Every row gives one point. The window is the flat piece filled in between its corners: a triangle in 3 columns, a solid with four corners in 4, and so on. A path goes straight from each point to the next, and from the last back to the first. List the points from which the path goes on through the window.

Window (3 x 3):
-9, -25, 1
6, 65, -3
15, -24, 12
Path:
(1): 0, -23, 18
(2): 20, -54, -8
(3): -3, -76, -21
(4): 0, 15, 46
(5): -19, 48, 26
(6): 41, 55, -24
(7): -4, -28, -40
(8): -6, 15, 39
(9): 22, 52, 35
(10): 5, 39, -13
(11): -2, -30, -8
(12): -29, 10, 36
(13): -4, 64, 28
(14): 18, 34, -39
(15): 9, -12, -12
(16): -8, -17, 41
Through the window after points: 7, 11, 13, 15

Window (6 x 6):
8, -95, -18, -53, 21, 51
1, -1, 4, 35, -1, 22
19, 30, -23, 23, 28, -24
-45, 25, -65, 6, 32, -33
-2, 14, 7, 35, -5, -46
23, -5, 5, -35, -32, 27
Path:
(1): 14, -54, -29, -21, 7, 31
(2): -8, -17, 26, -27, 58, -4
(3): 11, 26, 2, -27, 32, 13
(4): 18, -85, 6, 23, -42, 29
(5): 32, -7, -32, 42, -35, 23
(6): -19, 7, 3, -37, 15, 0
(7): -8, 2, 9, -27, 21, -4
(8): 20, -19, -58, 40, 4, -25
(9): 39, -56, -30, -12, -18, 14
(10): -15, 58, 37, -16, -16, 22
(11): -24, -3, 3, 7, 32, 19
(12): 18, -45, -35, -21, -34, -8
(13): -7, -24, -87, 16, 8, -45
(14): -23, 33, 31, 9, 38, 16
(15): 2, 11, 5, 27, 38, -12
(16): 15, 24, -60, -10, -22, -25
Through the window after points: 1, 5, 9, 15

Window (9 x 9):
11, -19, -1, -20, -9, 21, 10, 22, -23
7, 6, -5, 48, -33, 18, 24, -10, 27
24, -19, -43, -20, -31, -8, -14, 6, 19
42, 44, -24, 51, -2, 13, 29, -19, -37
9, -21, 58, 8, 64, -76, 6, 49, -27
42, 2, 1, 44, 33, 10, 65, -30, 28
-39, 7, -14, -43, 35, -35, -5, 45, -31
17, 3, -2, 1, -27, 20, -27, -47, 10
-14, -64, 45, -6, -9, -85, 3, -30, -34
Path:
(1): 21, 14, -2, -51, -12, -32, 48, -18, 41
(2): 9, -14, 0, 91, 47, 23, 13, 7, -28
(3): -3, -45, 16, 27, 34, 20, -10, -12, -67
(4): 25, 24, 22, 7, 1, -61, 45, 11, 27
(5): 48, 32, -6, -10, -39, 5, -3, -11, 16
(6): 0, -21, -5, 11, 4, 4, 0, -13, -19
(7): -17, -52, -1, 27, 5, -58, -9, -8, -14
(8): 15, -22, 40, -21, 4, -49, 11, 0, -21
Through the window after points: 1, 5, 7

Window (12 x 12):
-11, 6, -9, 15, 27, 26, 10, 16, -31, 22, 8, 3
-48, 36, 9, -15, 3, 5, 23, -18, 40, 14, 14, 23
11, 5, -4, -3, 7, -21, -16, -76, 0, 15, -1, -22
14, -18, 30, -12, 14, -43, -36, -34, -9, 40, -14, 24
41, 11, -19, 25, 24, -24, -39, -41, 95, 9, -21, 31
-20, 0, 39, -25, -6, 22, 46, 18, -9, -31, 11, 8
-34, -49, 1, 36, 24, -17, -23, 19, -31, -3, 22, -14
-22, 16, 54, -8, 47, -8, 24, 14, 22, 15, -21, -12
-24, 21, 27, 7, -17, 8, -17, 27, -16, -7, 8, -17
-26, 13, 14, 1, 36, 32, -29, -1, 0, -28, 25, 12
47, -37, 8, -25, 14, -28, -55, -33, 37, 46, 23, -22
15, 16, -30, -82, -3, -38, -34, -39, 62, -7, -33, 4
Path:
(1): 10, 11, 17, -14, 29, -20, 2, -5, 22, 11, 23, 5
(2): -1, 13, 12, -17, 24, -11, -17, -9, 14, -4, 24, 5
(3): -29, -1, 7, 6, 23, 38, -30, -15, 5, -13, -2, 7
(4): -7, -5, 15, -6, 10, 20, -5, -10, 27, 7, -15, 1
(5): 16, 11, 1, 16, 34, -59, -33, -14, -2, 7, 14, -6
(6): 9, 12, 6, -1, 22, -65, -9, 5, 32, 12, 7, 11
(7): -19, -13, 30, -18, 13, 28, -16, -25, -12, 11, -16, -5
(8): -39, -3, 13, -14, -5, 16, -15, -2, 29, 6, -35, 3
Through the window after points: 2, 6

Window (14 x 14):
-30, 0, 8, -34, -18, -2, 45, 34, -9, -24, -6, -10, 62, -7
-21, 3, 52, -15, -14, 11, -34, -25, 0, 9, 20, 12, 42, 21
41, 29, 13, 43, -9, -32, 23, 16, -30, -41, -26, 36, -56, -7
44, -8, -12, 81, 39, -48, -47, 32, 26, -29, -14, -8, -51, 29
-43, -30, -17, -3, -62, -1, 23, 6, -12, -37, -25, 28, 30, 34
8, -2, 28, -24, -30, 44, 7, -4, 17, -20, 71, 8, 36, 27
20, 19, 10, -1, 56, 18, -6, 19, -46, 3, 57, 33, -9, 44
1, 16, -10, -61, -3, 33, -12, -12, 14, 26, 39, 20, 14, 14
-4, -30, 8, 10, 2, -89, -44, 19, 19, -54, 14, -8, -40, 29
-26, 5, 3, -40, 14, 46, -22, -14, -19, -39, 32, -31, 10, 19
-39, 13, -7, 43, -36, -46, 62, 7, -8, -20, -18, -15, -23, 23
-2, -11, 22, 69, 10, -13, 1, 43, -4, -2, 9, 53, -72, -32
50, -39, 18, 15, 23, -24, -39, 27, -24, 2, 14, -33, -57, 34
23, -21, 25, -22, 60, 31, 21, -27, -3, -7, 29, 20, -10, 24
Path:
(1): -38, 12, 14, -51, -1, 30, -1, 36, -4, -4, -25, 18, -28, 58
(2): 33, -30, 14, 59, 7, -50, -8, 5, -2, -28, 47, 2, -12, -27
(3): -17, -33, -8, 31, 13, -48, -2, -11, -14, -36, 51, 13, 11, -23
(4): 30, 25, 26, -14, 15, 24, -8, 31, -6, 7, -32, 6, -50, 67
(5): 25, 21, 30, -22, 9, 15, -12, 43, 7, -55, -21, -3, -36, 47
(6): -12, -20, -11, 19, -21, -12, -2, -25, -14, 37, 74, 22, 24, -13
(7): 7, -36, -27, 49, -26, -27, -16, 10, -34, -35, 33, -35, -8, -15
(8): 9, 28, 46, -4, 51, 3, -8, 28, 48, 6, -16, 66, -45, 42
Through the window after points: 1, 7

Window (14 x 14):
-8, -9, 26, -65, -17, 18, 57, 14, 6, 25, -14, -1, 26, 31
5, -40, 0, -75, -51, 50, -18, 68, -58, 19, 2, 6, -65, -49
-75, -14, -19, -51, 0, -46, -3, 12, -12, 33, 9, 39, 28, 3
-40, -10, 17, 16, -14, 47, -24, 23, -19, 16, 13, -3, 20, -28
18, -23, 3, 3, 43, 9, -34, 21, 15, 23, 31, -93, -48, 39
30, 80, 34, -25, 16, -1, 37, 40, 45, 12, -21, 33, 52, 10
6, 30, 46, -33, 61, 52, -38, -40, -14, -9, -19, 33, 24, -19
-9, -10, 26, 33, 21, -13, -11, -20, -18, -68, -40, -46, -11, 32
-7, 29, -14, 13, -41, -12, 9, -20, 19, 1, -1, -23, -62, -2
-4, -21, 28, -4, -10, 11, 29, 35, -20, 13, 45, 32, -25, -27
2, -26, -40, 23, 52, -15, 37, 10, 1, 12, -23, -1, -26, -19
77, 7, -51, -6, -18, -13, -39, -49, -7, -41, 15, -20, -8, 56
-17, 51, 14, -8, -10, 19, 62, 58, -75, -7, 19, -23, 30, 2
66, -12, 48, 46, 19, -7, 17, 4, -3, 75, -14, 5, -37, -2
Path:
(1): 6, 11, 6, -12, -6, -18, 9, 4, -2, 20, -5, -14, -3, -36
(2): 27, -4, 6, -37, -20, -6, -23, 19, -13, 25, 16, -8, 40, -74
(3): -34, -2, 19, 36, 29, 22, 15, -9, -4, -34, -26, -33, -50, 79
(4): -15, 30, 21, 30, -14, 49, 18, 80, 11, 11, -21, 44, -10, 45
(5): -3, -24, -2, -43, 15, -14, -13, -25, -21, 33, 32, -30, 0, -37
(6): 9, -15, 39, -46, 4, -15, 59, -15, 18, 15, 16, 8, 23, -45
(7): -9, 2, 6, -11, 9, 16, -4, 16, -18, 14, -10, 8, -7, 22
(8): -3, 13, 6, -15, -13, 27, -11, 1, -30, 17, -18, 30, -15, 57
(9): -6, -27, 24, -14, 6, 4, 40, 25, 23, 8, 23, -54, 37, -67
(10): 15, 6, 4, -35, -7, -20, 63, 16, -44, 10, 21, -81, 11, -34
(11): -12, 10, 13, 7, 12, 40, -23, 37, -7, 7, 3, 20, -17, 41
(12): -31, -8, -17, -1, -4, 13, 16, 2, -18, -13, -3, 47, -13, 42
Through the window after points: 2, 6, 8, 10

Window (14 x 14):
-28, -18, -14, 37, -19, 22, -30, 9, -2, 41, 6, -1, -9, 3
24, 57, 1, -26, 23, -20, -54, 20, 59, -15, 0, 3, 40, -22
-28, 31, 57, 30, 26, 0, 12, -20, -36, 23, 7, 38, 6, 17
64, -7, -10, 19, -58, -30, -26, -7, 9, -30, 27, -4, -50, -3
15, 13, -20, 23, -12, 35, -18, -25, 0, 19, -26, 37, 39, -31
26, -30, -5, -38, 77, 10, -70, 62, 10, 27, -48, 7, 68, -5
-64, -2, 80, -2, 25, -7, 53, -62, 9, 4, 2, -34, 17, 15
10, -24, -31, -17, -13, -28, 29, 7, 25, 31, 16, 26, 26, 5
11, 3, -19, -33, -46, 25, -29, 14, 20, -13, 5, 26, -15, 27
-24, -32, 6, -26, -1, 22, 11, 13, 6, 47, -43, 95, -39, -16
-15, 2, -11, -8, 41, -14, -24, -14, -25, -12, 10, -2, -6, -2
-2, -30, -6, 16, 14, 18, 46, 1, 39, -52, -14, 11, -28, 12
29, 8, -32, 3, 11, -8, -9, 36, -12, -16, -25, -54, -1, -2
2, 15, 40, -38, 22, -11, 4, 41, 1, -90, 26, 21, -10, -44
Path:
(1): -46, 17, 16, 26, -13, -60, -64, 2, 11, -37, -16, 19, -9, 15
(2): -8, 15, 24, 10, 6, -27, 2, -12, 23, -32, -11, 37, 49, -6
(3): 13, -10, 7, -41, 27, 33, 6, 20, -6, 2, 10, -30, -61, -11
(4): 47, 2, 5, -34, 22, 28, 1, 6, -5, 22, 32, 20, 16, -19
(5): -9, 7, -7, 13, -2, -20, -10, 2, 9, -16, -9, -10, 8, 7
(6): -6, 1, -29, -17, -11, -42, -30, 23, -6, -1, 1, 33, 19, 11
(7): 22, -8, 23, 10, 8, 21, 35, -21, 26, 10, 14, -6, -9, -14
(8): 37, -21, -10, -18, 18, 56, 51, 3, -13, 29, 6, 9, 7, -10
Through the window after points: 6
